Each row is a point. Two turns around zero, p and q, are shown by what they do to some points. Where does a point land after both, in the order given? Backwards means that the second turn is done in reverse. Each puzzle has new turns, and all numbers are rounded.

Turn p:
[ 10 -17 -16] => [24  6 -7]
[  9  25 -19] => [-13  21 -21]
[-16  -3  14] => [ -7 -19   9]
[-3 -5 21] => [-4 -9 20]
Turn q:
[ 19 -25   5] => [ -2 -31   4]
[-14   7  21] => [-20  13  10]
[ 8 12 -3] => [12  6  7]
[-13   6 -23] => [ 10  13 -22]
Where do these land?
q, then p: [ -4 -48  -3] => [ 37 -26 -17]
p, then q: [-4 12  1] => [-5  7 -9]
q, then p: [-4 13 -8] => [-9 13 -4]
q, then p: [-1 14 11] => [-16  -1   8]
p, then q: [12  9 -1] => [ 3 14  3]

Turn p:
[ 24  -3 -33 -18] => [ 15 -36  12 -18]
[10  0 -1 20] => [ 15  -1 -13  10]
[-15  -6  -1 -11] => [-18  -2   8   1]
[-2 13 19 -4] => [-2 22 -1 -9]
[-19  19  13  14] => [-13  20 -22   0]
[  1 -22   3  -1] => [ 1 -3 15 16]
Turn q:
[ 1  5 -9 18] => [ 4 12 -9 13]
[ -2  -4 -48 -16] => [ -6  26 -28 -33]
[ 7 -8 32  1] => [  8 -27  16  11]
[-6 -9 -4  6] => [ -5  -3 -11   4]
[-4  8 20  6] => [-3 -6 16 15]
[-13   6  -3   2] => [-12   7   0   4]
[ 18   2  12 -18] => [ 14  -9  17 -14]
Where do these land?
q, then p: [-6  0 31 10] => [ 4 12 -2 31]
q, then p backwards: [  9 -38  -8   5] => [  7  17 -29  21]
q, then p backwards: [ 8 19  2  0] => [ 8 -7 17 -6]
p, then q: [-18  -3  -5  12] => [-11   8 -15   9]
q, then p: [ 10   4 -18 -24] => [ -4   1  16 -27]
p, then q: [-1 18 -3 -4] => [ -6   5   1 -17]

Turn p:
[ 20  26   1  -7  21 -31] => [ 23  15  22 -30 -15 -12]
[  1  -3   5   1 -12  19] => [-5  6 -6 19 10  3]
[ 28 -13  -1   9  -4   6] => [ 16   9 -14  -3  22   8]
[-24   3 -11  10 -31  24] => [-25   4 -23  30 -12  10]
[11 -5  8 29 12 -5] => [ 13  -2 -19 -11  10 -22]
[-19  -4  11  -6 -24  -3] => [  0 -14   0  26 -15   7]
[-33  19   4 -21   8   5] => [-27  -4  27   9 -19  -8]
[ 11  -4 -23 -11  41 -34] => [  6  -9  18 -56  -2   3]
[  5 -18   6  -4 -11  19] => [-1 -4 -5 17 20 11]
Turn q:
[ -8  -3 -14  13 -10  16] => [ -1   3 -11   8 -10 -23]
[-12 -28  14 -11   3 -46] => [-41  -6  15 -16  30  17]
[  0  11  19   2 -13  17] => [  8  12  -3 -13 -23   2]
[  0   3  -6 -12  -4  23] => [ 18   3 -16  -7  -2 -10]
[-21 -27  16 -11  32 -32] => [-37  -8 -10  -3  31  34]
[ 42   7 -26   7  -7  24] => [ 38 -27   9  10 -14 -24]
[ -1  24 -11  -5  -6   3] => [18 17  7  7  2 -6]
[ 1 12  8 15  5 -5] => [ -3   5   8  11 -12  10]
Where do these land?
p, then q: [-32 -12  -8   2  24  -8] => [-27   2 -14 -21  22  -6]
q, then p backwards: [ 10  14  21 -11   3  25] => [ 16   3 -14   5 -15 -29]
p, then q: [  8  -4 -48  27 -12  -9] => [ 33  12 -14   2  24 -36]
p, then q: [24 14 18 12  3 -2] => [14 -6 27  9  3 14]
q, then p: [ 10   8  21  -8  11 -27] => [-13   4  11  22  23 -14]
p, then q backwards: [-25   0 -14  -9  -6  -2] => [  2 -11  18  21   5  -5]
p, then q: [ 20  -6 -10  -1   7  -7] => [21 -5 -5 -5  8  7]
q, then p: [-15 -14  21 -11 -28  31] => [ -3   8  22  -3 -26  39]

Turn p:
[ -9  12  19  12  -7   6  10 -13] => [ 7  8  7  4 29  5  6  2]
[-32  19   2  -6  21  20 -43  13] => [ 11 -43  19  11  -3   1 -18  39]
[  7 -16 -35 -20 -29   1 -17  -5] => [-19 -23   4 -28 -17  -3 -13 -31]
[ -6 -13  10  -8  26   2  20  -4] => [-10   4 -16  18   3 -16  19  12]
[-12 -15  21  27  21  -2  14   6] => [ 0 13  0 31  3 15 26 14]
[ 36   3 -12 -11 -15 -12 -15 -16] => [ -7   7 -18 -21  -5   5 -33 -21]
[  7   7  19  -2 -24 -11   1   9] => [ 28   4  -5  -7   6   8   0 -16]
[ -6   4 -30 -10   1 -15  -6  -1] => [-10  -4  14   0 -18 -18 -16 -11]
[11 -2 18 16  6  8 40 13] => [ 8 33 -8 -2  6  2 35 11]
[  5   1 -11   2   1   4  -2  -3] => [-9  2  3 -7 -3  0 -5  2]
Turn q:
[ -3 -10   1 -13   7  -2  33 -20] => [  1   9  31  -2 -11  10  -8 -22]
[ 12  14  -4 -12  10  -6 -21  22] => [  9   3  -3  13  18 -10  16  25]
[ -7  -8  21  -5 -16  12 -22  -8] => [ 11  -6 -12 -21 -10  -3 -20  18]
[ 13   2  10  10 -12   3   5 -17] => [  5  10  -8 -20   0   0  -3 -15]
[-14   4 -18  11   7   0  38 -17] => [-23  10  14   9 -14  19   3 -31]
[  6   6 -21 -11 -11   3 -13   2] => [ -8  -4   3 -12   8   6  18  17]
[-7 16 10  6  6 14 14 36] => [ -1   5  -9  26 -23 -24  17   2]
[  0  16  -8   9  12  10 -20 -20] => [  2  13 -19  -1   6  28   1   9]
[-13   6 -18   5   9 -48   6  -1] => [-32   4  13  21  34   1 -12  -8]
[ 13 -46  27  -2 -11  14 -19  23] => [ 37 -43  -7 -12  -7 -25 -11   5]
Where do these land?
q, then p: [ 23 -16  18 -22   1 -14  17  -9] => [ 12   8 -35   9  14   3 -21   2]
p, then q backwards: [-12 -26 -23  30   6  -1  -4  37] => [-20   2 -23 -20   9  38  28   3]
p, then q: [-20   2   6   1 -26 -20  10   9] => [ 18  18   0 -15   8   5  -9 -25]
q, then p: [ 7 21 -1  8 -7 30 -9  8] => [  1  13  14 -24 -10 -19   9 -12]
q, then p backwards: [  5  11 -13 -28 -10  -1 -16  -7] => [ 1 15 -1 15  4 31  7  4]
p, then q: [-15  26  -7 -14  26  -2  22 -24] => [-12   7  -7  35  30 -13 -17   2]
q, then p backwards: [ 17 -32  -7  -9  -5  -1  -2 -20] => [ -6  11   1   0 -35  13 -17   4]
q, then p: [-9 -8 10  1 10  6 -6  1] => [-2 -2  1 -8 -8 16 -4 -3]
p, then q: [  5  21  17  33   5   3 -12   5] => [ 23   7 -24   8 -12  -9  22  11]

Turn p:
[ -5 -14 -19  -5 -14 -12  32  -7] => [  5  -7 -27 -14 -29  -2  13  -5]
[  9  31  29  -9   0 -19  13 -18] => [ -3  25   8 -40  15  -4   0 -17]
[ -9 -26  14   1   2   5  29   0] => [ 10 -31 -19 -14  -1  -9  -8  -8]
[-24  31   4   8  11 -22 -22   8] => [-14  39  -3  17  16  -4 -17 -13]
[ -7 -20   5  -7 -36   6  30  -2] => [ -2 -25 -19 -19 -15 -29  20   3]
[ 25  -9  31   1   7 -27  -4 -10] => [ 35  12  16 -24   9  -9 -15  -1]
[ -9   6   6 -30   9  19 -11  24] => [-24  -5  -7   2  21   7 -11  30]
[ 25   4 -14  13  16  23 -15 -15] => [ 4 -9 33 12 -2 28  8 -3]
[  7  18 -12  20  -3  -6 -19  34] => [ 7 23 -4 34 20  4 17  6]
[  7  -6 -17  12  -6  18 -25  12] => [ 1 -6 14 33 -1  3 11 14]
[-19 -14 -27  -3  15  15  -9 -25] => [-18 -15   7  15 -32  16 -18  -6]
Turn q:
[-2 -3 35 -3 48 -7  8  4] => [ -4 -24 -18  31  21 -30   0 -20]
[ 27  16   2  -8  22 -23  15  13] => [ 21  11 -27  26  -2  -8 -17 -11]
[-12 -25 -17  30 -27  -5  -3  -3] => [  1 -21   7 -19  -6  36  10  21]
[ -1  -1 -16   5  10  -9  25 -14] => [ -2   0 -18  13 -17  13  17  -6]
[ 13  18  -2   0  16   0 -11  -8] => [ -3  11  -8  -1   5  -1 -12 -24]
[  7 -10  32   9 -38  46  -8   2] => [-30  13  34  -6  36   5  -6  36]
[-10  19  -8   3 -19 -14   2  -2] => [  6   3  16   2 -24  12  -9  -2]
[  1 -15  -4 -34  -4  -4 -17 -14] => [ 21  13  12 -16   7 -15  24  -9]
[-25   2 -22  -3  -8  15 -12  22] => [ -9  -7   4 -32 -22 -13  -7  15]
Where do these land?
q, then p: [ 21  20  16  10  14  22  12 -19] => [-22   6   4  20  -1   8 -13 -35]
p, then q backwards: [-35  31   8  11 -18  28  28  11] => [ -8 -10   9   9  49  33   2 -25]
q, then p: [ -8  -7 -13  12  12  16   5 -23] => [-22 -16 -16  -6 -15   1  -2 -11]
q, then p backwards: [ 25 -33 -18  21  13   0   0   4] => [  8   2  -2 -13  15   0  34  33]
p, then q: [ -2 -17 -26  -4 -31  11 -25 -10] => [ 10 -19  20  15  -6  18 -15  34]
q, then p: [  2 -12   9 -36 -15 -40  -5   6] => [ 41   8  16 -24  16   6  22   4]
q, then p backwards: [ 0 -8  8 17  3 21 -9 24] => [-12  -5  19 -26   6  13   0  11]
p, then q: [ -1   8  -4  10   4 -44  -3  -1] => [  0  30   4   1  -9  14 -21 -22]
q, then p: [ 12  14   7 -35  17  -9  -2  13] => [19 38 10 -5 -8  6  6 -9]
p, then q: [-13   4  14  -5   2  -4  -2  -4] => [  7  -5   6  -6  -4  -6   0 -15]

Turn p:
[-11 -11   1   4  43  15 -21  -8  -7] => [ -1  29  23  -2  24 -21 -17 -15   0]
[ -6  19   1  -2   0 -12 -21 -11  14] => [  1  -7   2   0  13   9 -24  19   9]
[ 19 -10   6  21  -4   6  -5  26  10] => [ 25 -11  16  -6 -18  -1   1  -8 -19]
[ -8  -8   6  -1 -12  -8   3  10 -11] => [ 10  -4 -11  12  -7  -7   8  -3   7]
[ -8  24   7  -8 -12 -10   0   6 -13] => [ 11  -1 -21   8   7  19   0   3  13]
[ 16 -11   7 -10 -12  12  10   7  13] => [ -4 -17  -9 -14 -10  -5   6  -8 -18]
[-13 -10   5  19 -10  32  -9  -8 -10] => [  4 -14  23  -6  15 -10  17 -20  16]
[ -1 -13   3  -5  10 -14   8  -8   1] => [-11   7  -4  13  -2 -12  -1   6  -9]
[-1  1  8  3 -3  0 48  3 -9] => [ -5   8 -15   9  -2   7  42   2 -17]
[ -7  16 -37 -25 -11 -11  -4  -7  15] => [-20   4 -15 -22 -13   9 -14  26  24]
[ 19   2  -7   4  11  -8  -9 -10  -3] => [-10   6  12   7  -6  10 -17  -3  -6]
Turn q:
[ 5 -6  0 10  1  0 -1  4 10] => [ 3 -3 12  7  3  2 -7  0  0]
[-12  14  16  -3 -22  21  17   4 -13] => [ 21  16 -19 -20  -2  22   3   4   6]
[ 14   7   3   6  -5  -5 -28  -8  15] => [  2   5  26  -5  -1 -16   3  -2 -20]
[ 16   9   9  22 -15   1 -10  22  -8] => [  6  -6  22 -18 -13  22 -10  -6 -10]
[-21 -20  -5  -3  16 -10  -1 -16   1] => [  2 -15 -17  18  10 -23  -1  -5   5]
[-18  -1  -1 -12  16 -22  32 -21  -2] => [ -5  -8 -29   9  -1 -21  -2  25  24]
[-25   8 -27  -9  18 -20   7  -7   5] => [-10 -21 -11  14  -1 -17  28  11  17]
[  9 -14   8  -3 -28   8  -7  13 -12] => [  9  14  -2  -2 -18  16 -11 -20 -12]
[  6 -11  -8 -29  10  -5  16 -22 -15] => [-25  12 -32  11  -1 -12  -3   8  -1]
[  2   7  -6  15  21   3 -17  -1   1] => [ -8 -18  14  -5  18  -3   4  -1  -9]
[ 10   7  13   0   4   6 -15  23  13] => [ -2   8  27 -12   5   5  -2 -15   8]
[ 13   2  -1   8 -18  21   7   9   6] => [ 9 16 10  2  0 26 -2  3 -7]
Where do these land?
q, then p: [  1  14  10  20  24 -11 -25   9  -7] => [-11   0 -18  16   8 -33 -11  -8  -8]
p, then q: [ -5   6  12 -14 -13  24  -9 -10 -12] => [ -7   1  -7  23  21 -20   2   5   1]
p, then q: [ 16 -11 -24  22 -13 -25  -3  11  11] => [ 26  16  10  -8 -25  18 -12 -15  -6]
q, then p: [ -2 -13  11 -13 -13  15   5 -15   6] => [  0  10   9  -2  -2  29 -10   3   4]
p, then q: [ 22   5 -14  -2   0 -27   1  23  19] => [  3  11   4 -10 -23  24  10 -21 -20]
q, then p: [-24  -2  10  -4  -3   3   2  -5   4] => [-13   4   4  -3 -14   9  -8   8 -13]
q, then p: [ -9  -1   7  -8 -19  19  26  -4 -17] => [ -6   6   6 -33 -13  20  -2  -6   9]
p, then q: [-17   7  -3 -11  -5   8   0  -4  -5] => [-7  2  6 12  7 -6 10  6 12]
q, then p: [ 14  -3  -5  24  29  -7 -13  27  15] => [  8 -12   7  14  29 -35  -4  -6 -16]
p, then q: [ -1  17   1   3   7  10   6 -20   4] => [-2 -2 -9 -7 22  2  3 -6 15]
q, then p backwards: [ -3 -10  16 -17 -14  -1  19 -17 -13] => [ -6   3  -5 -28   9 -18   0  20  -2]
q, then p backwards: [  7 -10 -19   0  19  -9  -8   6  -5] => [ 11 -12   7  -2 -10   1   2 -25  -4]
